Rows are points. Two turns around zero, p and q, are shown by what they do to some points. Where does a point land after both, in the order given? Backwards means that the second turn is done in reverse. Each puzzle has new turns, and all numbers are rounded.

Turn p:
[ -3  28 -45] -> [ -3  50 -18]
[-19   1  44] -> [-21 -27  33]
[-18 -29  27] -> [-17 -40   1]
[  3 -21  10] -> [  4 -23  -5]
[ 15  19 -14] -> [14 24  2]
[ 21   2 -20] -> [ 22  15 -12]
Turn q:
[-17 -36 -13] -> [-28  -3 -31]
[11 17  1] -> [16 -3 12]
[-29 -13 -12] -> [-12  17 -27]
[ 16  30 -24] -> [ 40 -10  -2]
[18  2 48] -> [-17   0  48]
Where do these land?
q, then p: [  4 -39  48] -> [-56 -23  14]
p, then q: [ 5 16 25] -> [-16   6  25]
p, then q: [ 19 -12 -10] -> [  9 -23  -3]
p, then q: [ 10  27 -13] -> [24  7 20]
q, then p: [-24  23 -28] -> [27 34 -4]
p, then q backwards: [-14 -16 -21] -> [-15 -19 -18]

Turn p:
[-11  -9  -8  10  -4  -5] -> [ -8 -16  -1   2   5  -9]
[-11  -1   9  17  14 -32] -> [  1  -9  33  11  10 -18]
[ -9  -6   9 -11  16   3] -> [ 3 10  4 -9 20  1]
[-15   4  -7  -2  -6   6] -> [-15   2 -10   1   4  -5]
[15 14  1  3  6  7] -> [ 4  8  3  9 -9 16]
[ 15  23  -7 -18 -28   2] -> [  3  19 -22   6 -32  -6]
[-16 -11  14  10   1   1] -> [-12  -7  13 -15   9  -4]
[ 11  -6  -6  15 -13  10] -> [ -3 -17  -6  -2 -15  11]
[ 19  -8  -4 -23  14   7] -> [ 26  10 -13  -3   9  13]
Turn q:
[-20  10   7   7  25   5] -> [ -2  -1   0 -22  27   4]
[  5 -12  -7  10  -4   4] -> [-1  5  0 17  3  3]
[27 15 11 -6 -2  7] -> [ 25 -10 -17  -1 -12  -5]
[-4 -6  6 11 -5 -4] -> [ 1  6  9  6  6 -8]
[  0 -11   7   3   0  -3] -> [-2 -4  7  7  5 -7]
[  7 -17  -9  -6  -7 -27] -> [-23  -2   0  14 -15 -16]
[  8  -9 -11 -10  -6   9] -> [ -2  -6  -2  12 -11  13]
[-11 -17   3  -5  -9   0] -> [-8 -4 20  7 -2  2]
[-12  48  -7  -4   8   9] -> [ 13  16 -16 -42  -2  15]
Where do these land?
p, then q: [ -6   1  27 -11  24  14] -> [ 18 -20  -9 -28   5   8]
p, then q: [ -7  -2   6 -12   7 -10] -> [ -1  -5 -11 -10   0 -11]
q, then p: [ -5  -1  -9  19 -11  -6] -> [-12  11  11  14  -7   1]
p, then q: [  6 -10   0   0 -18  11] -> [ -8  -3   6   7 -16  12]
q, then p: [ -4   5 -20  -4  -1   3] -> [-16   6 -13   0  -1   4]
p, then q backwards: [ -5  30   4   7   1 -26] -> [  0 -21   2  12 -29 -16]
q, then p: [ 17 -18  18   2  -6   3] -> [ 10 -23  17  -2  -7   2]
q, then p: [  3  -5 -26   0   4   9] -> [-22  -5 -11   5   4  12]

Turn p:
[  1   4   6 -13 -17   4   9  17  14] -> [-12  16  -5  12  16   4  -5  16   1]
[ 27 -20   4  26  20 -13  12 -13   4] -> [ 34 -16   9   7   8   8  26 -14  12]
[ 20  -8   8 -22 -12  -6  -1  31   6] -> [  7  32 -13  -3  24   1  -3  17  10]
[  4  -1 -10  -7   5   8 -13 -17   5] -> [ -6 -15  -3 -18  -6   9   2   4   5]
[ -6 -16 -13  48   7  -5 -21 -13  15] -> [ 29 -49  12   5  -1  -8 -13   0   3]
[-21  -3   3 -32   0  -6   1   1  10] -> [-16  19  17 -11  -6   4  -1  22  -7]
[  6   9 -34 -11   5  -8  12   5   5] -> [ -7  -5 -12 -11  11 -11  23  13 -19]
[-27  12  12   2 -17  -2 -12 -20 -27] -> [-15   2   2   6 -42 -13 -17  -9   6]
[19 11  0 -8  2 -8  6 12 21] -> [-7  5 -1 -1 29 -3 13  8  9]
[-16  12  31   5  10   7  -9   6 -34] -> [ -3  21   9   0 -18  -7 -23 -37   1]
[  0  -2  -5 -17  -4   5   8  15  -6] -> [ -3  19 -10  -3   4   3   0   6 -12]
[ -7   2   0  29   1  24   8 -25 -12] -> [ -1 -27  -4  17 -20  15  -3 -25  -7]
Turn q:
[ -4 -25  23  24 -30  -4   2  -7  -9] -> [  6 -28 -22  21 -18 -15  12  11  14]
[  6  29  29  22  12   2 -31  27  -6] -> [-22 -21  33  17 -13  33   5  16 -14]
[ -8  -4  22   5 -16 -13  14  19 -20] -> [ -1 -16  -4   5 -13 -19   5  30 -14]
[  7  38 -14 -11   5  18  10 -11  11] -> [  2  35  13 -15  -6  15  18 -15  -7]
[ -7 -35 -11   2  14  16   9   3  21] -> [-17   2 -26   8  30  -9  -5 -17   5]
[  3  -8   5  -6 -15 -37 -11 -19   7] -> [ 22 -19  11 -12   2 -12  -2   7  31]
[-5 -3 -5 14 24 12 16  8  1] -> [-17  14   1  19  11  -8  -2  -8 -13]
[ -3   3   0 -13 -15   7  -6 -12  19] -> [  0   2  -9 -19  -1   9  13  -6  17]
[ -5  -4  -3 -16   5  -2  -5 -15 -13] -> [  4   0   0 -13 -10  -7 -17 -11   3]
[ -2   7 -39 -11   8  -2   2   2  -4] -> [ 13  30  -1  -7  12   7 -21   0  -3]
[20  2 -7 -8  7  1  1  5 -6] -> [ 13   0   6  -3   7   5  -3  -8 -17]
Where do these land?
p, then q: [ -9 -28   0   1 -22  13 -16  11   2] -> [  5 -11  -5   5   6  39  -6   5 -10]
q, then p backwards: [19  1  2 25 -4  4  8 15 16] -> [12 -3 -3  8 -2 -2 33  1 16]
q, then p backwards: [ -9  25  -4 -19  -2  10   2   1 -12] -> [-15 -10  -1 -26   8   3  -4  -2 -15]
p, then q backwards: [  2 -32 -11   8   1  24  -8  -8  13] -> [ 18  -1  -5  -6 -17  -3 -31  17 -10]
q, then p: [  2 -10  -8   6 -15  -1  10 -12  -1] -> [  3 -12  -8   2  10  -7  16   6   3]
p, then q: [-10  16  16 -29  27 -13  28   6   0] -> [-19  14  23 -11 -32 -24  15   5  -9]
p, then q: [ -3  18  15 -22  -4  -5  -8 -10   9] -> [-24   6   2 -16   0  -2   8  14  13]
p, then q backwards: [ 12 -40 -30 -12 -15 -18 -25   2  -3] -> [ -4   0 -11 -20 -50 -23   4  10 -15]
p, then q: [ 11  23  -1  -3  12 -10  -5   4  -6] -> [  1   9  13 -13   4 -19  -5  -3  13]
p, then q: [  6  17  21  23  23  -9  15  -8 -30] -> [ 20   3  11   6 -19 -24  19 -21  28]
p, then q backwards: [-20  12   0  23   0   5  -1   0  13] -> [  4 -13  15  10  22  -9  -7   6 -11]

Turn p:
[  1  12   6 -14 -14  17  28  17  38   2   4  34] -> [ -4  10  48  17   9   0   0  35   9 -17  15   1]
[-23 -18  -4   0   3   7   5   3 -20  -6  -3  -2] -> [-19 -11  -9  -8 -10   5  -7  -4 -20 -13  -6   2]
[  6  18 -10  -7   2 -11 -18  -7  -4  27  -7 -28] -> [ 11  18 -16  -7  -2   1  27  -8  -3  26  -9 -16]
[-13 -20  15 -20 -12  -3   0 -10  -8 -10  23  -1] -> [-22  -1  13 -28   4   0 -13 -17   8  -9  -7   3]
[ 11  17   2  -7 -18  27  27 -10  39 -10 -30  24] -> [ 13   4  43  43  -3   3   5  24  15 -22 -16  -1]
[ -7  -9  -7  13  -5  -1   8  -6 -21  -2  21 -10] -> [-13  -3  -8  -8  -7  -6   3 -25  -9  -5  11  14]
[ -9 -27  12 -22  25   3  21  11 -13 -20  22 -15] -> [-13  -5  -1 -23  29  16 -20 -19 -19 -29   8  -6]
[ 13  14   3  24   5 -22 -16 -15  17   7 -12 -12] -> [ 17  -6 -20  16   3 -16  13  -4  24  20  -1 -13]
[ 17  12 -27  13  13 -19 -17 -14 -11   9   0   6] -> [ 18  -2 -29  -2   0  -2  22   3   8  17  -1  24]
[  1  18  14 -13  13 -21  -5  -1  -4   2 -13  10] -> [ 13   9 -10 -10  15 -17  -3  19   3   1 -16  -6]
[-18 -29  -4   7   9  32 -22   2 -16  -4  26  -6] -> [-33   2 -17  -8 -16  32 -23 -17  -4   1  12  10]
[ 32   5   6   9  -2 -12 -13   2 -20   5 -11  -7] -> [ 28   0  -9   1   3 -11  -7 -12  -8  28  -6   8]
[  4  27  10  25   3  -7  -8  -4  -9  15 -12 -11] -> [ 11  15 -22  17  -8 -26   4  -3  -2  17   0  -8]
[-15 -48  -3   6   0  10   7   9  -8   6   8   4] -> [-36 -28   4  -3   2  16 -12  -7 -18   2   7   7]
[  0  28 -13 -14 -22  -1   2  24  41 -19 -15  15] -> [ 29  -1  33   2 -17   3  11  37  18 -15  11 -18]
Turn q:
[ 14  -8   9  26  15 -22 -15 -15 -15 -29   6  18] -> [ 16  14  20  23  25   2  -4   3  13 -37   3  -8]
[  5  27  13   5  20  -7  -3 -19 -14   0  28   4] -> [ 21   8   1  21  16   9  26 -27  -3  -4   4  -4]
[-11  35   0 -13  -8   4  17   8  -8 -21 -25  -1] -> [ -4   1  13 -21   9  -5  13   7 -37   9 -16 -20]
[ 25 -21  34  -3  17  -9 -19 -18 -25  -7  -3  22] -> [ 35 -20  18   9  29   8  -2   8  22 -20  24  -2]
[ 22 -18 -20 -14 -23   6   6  13  25   9   7  -3] -> [ -3 -10 -22 -21 -26 -11 -10   3  21  -3 -20  13]
[-24  18  12  -2   3 -28   6   9  -4   4   5   8] -> [ -5  10   0  11  13 -15  25   7 -22   1  10  13]
[-24   4  -8 -10  12  -9  -5 -23 -18  -2  25  19] -> [  7  16  29   7   7  -6  15 -28   1   2  14  20]
[ 12 -12 -18   3  11  19  15  23  13  13 -22  -2] -> [-10 -12 -15 -13 -12  24 -26  13 -10   2 -15  13]
[-25 -11  11   2  10 -14 -12 -29 -23 -23  19  -5] -> [-10   8  33  19  20 -12   8 -23  12  -8  24  -8]
[ 19 -30  -5   6 -16  16  22  14  11  19   5 -22] -> [-15 -30 -27  -1 -34   2 -18   0  10  -8  -3   1]
[ 10  -4  -7 -11   3  12  -8  26  26   5 -13 -24] -> [-20  -4 -32 -21   2  10 -12  11   9  14 -11  -2]
[ -2   0  -8   1 -14  10  11  -6  35  14 -28 -10] -> [-11  -9  -7   3 -18  -3 -13  21   0  31 -26  -3]
[-30  18   8   8 -12  17  -7   5   1  -8   6  13] -> [ -6  24  15  -5 -15   6  23   8  -9   9  11 -11]
[  9   0 -21   3 -18   4  -8  11  -3  26 -11 -16] -> [  5   3 -27  -8 -17 -10 -26  -1  -7  12   3  -2]
Where do these land?
q, then p: [ 21   5  -7   9  -9  18  17  27  27 -27 -14 -10] -> [ 11 -10   7  -5 -28  22   1   7 -25 -15 -19 -30]
p, then q: [-12  19  -8  -9   3  26 -31  -5  -8  -4   5  16] -> [  9  24  -6 -30 -19  -1  10  13 -10  13 -12 -10]
p, then q backwards: [-12  -5  -3   0  10  24 -10  -8  18  27  10  -2] -> [-24   1   8  17  16  12  -9   6  22  -5   6 -14]
q, then p: [ 12   8  10  22 -11 -28  27 -24  25  10  39 -15] -> [  5 -47  -4  36 -13 -29  25  -9   5 -11   3   6]
q, then p: [  1   5   5 -14  15  13  20  13 -15  -6   5 -12] -> [-19  -1  -2  -6   3  15  -4 -14 -10 -17 -18  10]
p, then q: [ 10   7   9 -18  19 -15 -12 -17  10  21   2   4] -> [ -5  -2 -14   1  13  20  -3   3 -16  20 -17  19]
p, then q: [ -3 -15 -46  11   2  10  17  18  -9   0  19  -5] -> [  3 -11  29  -9 -31   6  15 -25   1 -25  12   5]
p, then q: [ 25  -4  35 -17 -34  -2 -31   1  -4 -13 -19   0] -> [ 28 -12 -27   1  15 -10 -12  29  22  33  10 -13]
q, then p: [ 23 -11  12  -2   0  25 -10 -16  -6 -17 -20   7] -> [  6   3  10   6  10  26 -21 -14   4  15  -1 -26]
q, then p: [ -9  14  -8  -2 -11 -14  20   0 -15  15  -5  -1] -> [  1  -8  -8 -14  -1 -20   1  -8 -12   9  -9  21]
q, then p backwards: [  7 -15  22   3  21 -33   2   5   6  21   4  16] -> [ 18   3 -18  21  24  -3  17  -7   7  -3  -1  32]
q, then p: [-16  -1 -13  -7  -9   0 -11   4 -18 -25 -21 -15] -> [ -3  18 -19 -30   5  -4  -4  -5   2   1 -10 -22]
p, then q: [-35   5   0  -7   0 -15  14  -5  19  -1  10  22] -> [-39   3   3 -10  12  -8  21  13  -5 -10  -4   9]
q, then p: [-12 -11  -8  29   3  -9 -11   8 -29   0 -13  -6] -> [  5  15 -26 -19 -18  -4 -16 -11  12   2  17   5]
